Rows are points. Each copy is the shape, with its points in the same order, turned, moved and blurred by noise. Is it also mirrored, or only turned?

Shape (7 x 3):
[[-23  39 -34]
 [ 13 -64 -20]
 [ 12 -43   8]
 [  2  41  37]
 [-16 -33  30]
 [-68  29 -33]
 [ 33  28  55]]
Copy 1 (7 x 3):
[[-45 -64 -16]
 [-18  40 -13]
 [ -8  22  18]
 [ -2 -62  48]
 [-32   9  42]
 [-91 -58 -11]
 [ 33 -45  63]]
Copy 1 is: mirrored
Copy 2 (7 x 3):
[[ 32  22 -20]
 [-64 -30 -18]
 [-40 -43   5]
 [ 46 -35  28]
 [-28 -27  36]
 [ 20  59   6]
 [ 41 -71  27]]
Copy 2 is: only turned
Copy 3 (7 x 3):
[[-26   5 -61]
 [-21 -31  52]
 [-21   1  48]
 [-16  65 -19]
 [-45  25  36]
 [-59 -13 -65]
 [  3  67  10]]
Copy 3 is: only turned
Copy 4, 7 rows:
[[-43 -25  -8]
 [ 55 -72  20]
 [ 44 -39  13]
 [  7  31 -13]
 [ 36 -11  42]
 [-65 -28  37]
 [ 35  36 -30]]
Copy 4 is: only turned

Shape, 10 rows:
[[ 33   9 -26  30 -13 -10]
 [-35 -35  22 -34 -49 -19]
 [-30 -58  10  -4   1   7]
 [ 33  43  -3  27   5   2]
 [ 27 -13  24 -14 -29  25]
 [ 53  28 -41   8 -10  21]
 [-36 -20   8 -30  28   6]
 [-12 -30  28  -3  16 -19]
 [ 91  28 -28  30   1  -5]
 [ 18  12  -4  43  -8  17]]
Copy 1:
[[-10  -8 -37  25   5 -20]
 [ -3 -52  44  11 -17  45]
 [  0  -7  41  38  30  54]
 [ -6  21 -16  29  -8 -45]
 [ 36  -5  10  14 -16  13]
 [ -7  33 -54   0 -10 -18]
 [-22  19  59  19  19  28]
 [  2 -11  48  28  35   9]
 [ 16  14 -67  -3  16 -60]
 [  5   9 -23  52   3 -15]]
Copy 1 is: only turned
Copy 2:
[[  2  52   1  20   9   7]
 [-21 -42  40  46  54 -16]
 [  5 -37 -10  11  52 -34]
 [ 15  39   6  12 -31  14]
 [ 43  -5  28  45  22  -4]
 [ 34  56   9  13   9  40]
 [  4 -48  10 -22  27  -7]
 [ -1 -22  16  -1  16 -43]
 [ 38  95  18  11 -12   8]
 [ 15  28 -20  29  -9   3]]
Copy 2 is: mirrored
Copy 3, 10 rows:
[[ 14  44 -15  25  29 -20]
 [ 75 -15  20  -7 -40 -19]
 [ 37 -54   2   7  -3  -4]
 [ -1  56   8  26  18  16]
 [ 54  15 -13   1   3  26]
 [ -3  64 -44  14  21   5]
 [ -2 -40  14 -14 -22   6]
 [ 30 -21  35  -5  12   0]
 [  3  78 -29   8  66  -2]
 [ 10  27  -7  46  20   4]]
Copy 3 is: only turned
Copy 4 (10 x 6):
[[ 11  29 -31  34 -15 -19]
 [ -9 -47 -33 -60  20 -21]
 [ 24 -45  -6 -44 -25  16]
 [ -5  38  11  39  -3 -16]
 [ 28 -13  12  -8  20 -43]
 [ 31  52  -4  41  19  -7]
 [ -3 -13  22 -43  -4  27]
 [  2 -18   8 -39 -34 -12]
 [ 35  74  -8  51 -15 -51]
 [  7   2   4  51 -12  -7]]
Copy 4 is: mirrored

Shape (12 x 8):
[[-42  26  34 -51  25  38  59  16]
 [  6  13  60 -48  55  14  46  13]
 [ -5  40  11 -85  18 -29  45  15]
 [-41   1 -44 -19 -30  20 -26 -43]
 [ 25 -16  -2 -27 -24  13  36  25]
 [ 28  37  77 -18  33  19  45 -23]
 [-55   6  -4  24 -50  -6 -20  -5]
 [-14 -89 -11 -29   7 -42  -9  12]
 [-38  -4 -24   9 -47  17 -64  30]
 [-33 -53 -44 -12 -14 -68 -22  22]
 [-12 -14 -65  22   1  -1 -41  27]
 [  6 -48   6 -51  -1 -25 -37  20]]
Copy 1 (12 x 8):
[[-43  49 -82 -21 -29   8   7  45]
 [ 11  30 -95 -54 -25 -10  -8  45]
 [  2  56 -75  -8 -10 -49  50  23]
 [-38   4   0  34 -10  22  15 -55]
 [  9  14 -16  -8  25  11  17  37]
 [ 43  35 -76 -34 -56   4 -26  44]
 [-35 -25  -4  67 -21   0 -11  -5]
 [ -3 -73 -48  -6  54  -8  39   0]
 [-50 -29  43  26  -1 -21 -12 -12]
 [-24 -56 -25  43  60 -42  29 -19]
 [-34 -10  10  18  51 -25 -29 -38]
 [  1 -49 -18 -33  18 -30  39  -1]]
Copy 1 is: mirrored
Copy 2 (12 x 8):
[[ 47 -28  43  57  84 -28  37  -2]
 [ 76 -28  61  54  27 -42  35 -25]
 [ 54 -40  33  27  34 -80  36  41]
 [-49 -35 -10 -12  35  -2  -6   5]
 [ 16 -14  26  67  -4 -13  -7  33]
 [ 50 -19  44  61  -2 -28  76 -45]
 [-44  29  23 -16  32  12  17  23]
 [ -7 -12  76   1  -3 -34 -73  12]
 [-14  14   0 -31  19  49 -23  36]
 [-21  18  41 -27   3 -47 -64  42]
 [ -5  25 -26 -12   8  -2 -55  12]
 [ 25 -35  59 -15 -17 -16 -41  24]]
Copy 2 is: only turned
Copy 3, 12 rows:
[[ -2  81  11  28  -5  67  52  54]
 [ 15  62  17  47  16  25  35  91]
 [  0  55  17  49 -48   2  66  59]
 [ 26  44  14 -43 -20  19  23 -45]
 [ -9  -6  19 -27 -16  28  44  53]
 [ 45  30  31  66  27  49  23  66]
 [  1  20  -7 -20 -49  42 -34 -23]
 [-33  47  35 -48 -18 -42 -32  44]
 [ 12  10 -57 -63 -39  29 -18  -9]
 [-49  27   3 -41 -50 -44 -29  -4]
 [-28   1 -53 -38  -2 -17  -4 -18]
 [  8  30   4 -35 -24 -41  -4  53]]
Copy 3 is: only turned
Copy 4 (12 x 8):
[[-70   9  36 -15  54  33 -30 -14]
 [-61 -10  74  29  33   9 -18 -22]
 [-55  19  32  36  73 -15 -13  23]
 [ 22 -27 -37 -42  26  17   4  39]
 [-27  38  33  -8   3   1  37  11]
 [-74 -16  53   9 -16 -20 -38 -25]
 [ 19   8 -33 -20 -22  51 -23  52]
 [  8 -26  43  31   5  60  72  59]
 [ 73  30  -4 -21   1  44 -18  44]
 [ 33   3  -7  42  21  55  52  74]
 [ 67  18 -20  13  14  39  29   4]
 [ 28 -12  62  26  20  20  37  56]]
Copy 4 is: only turned
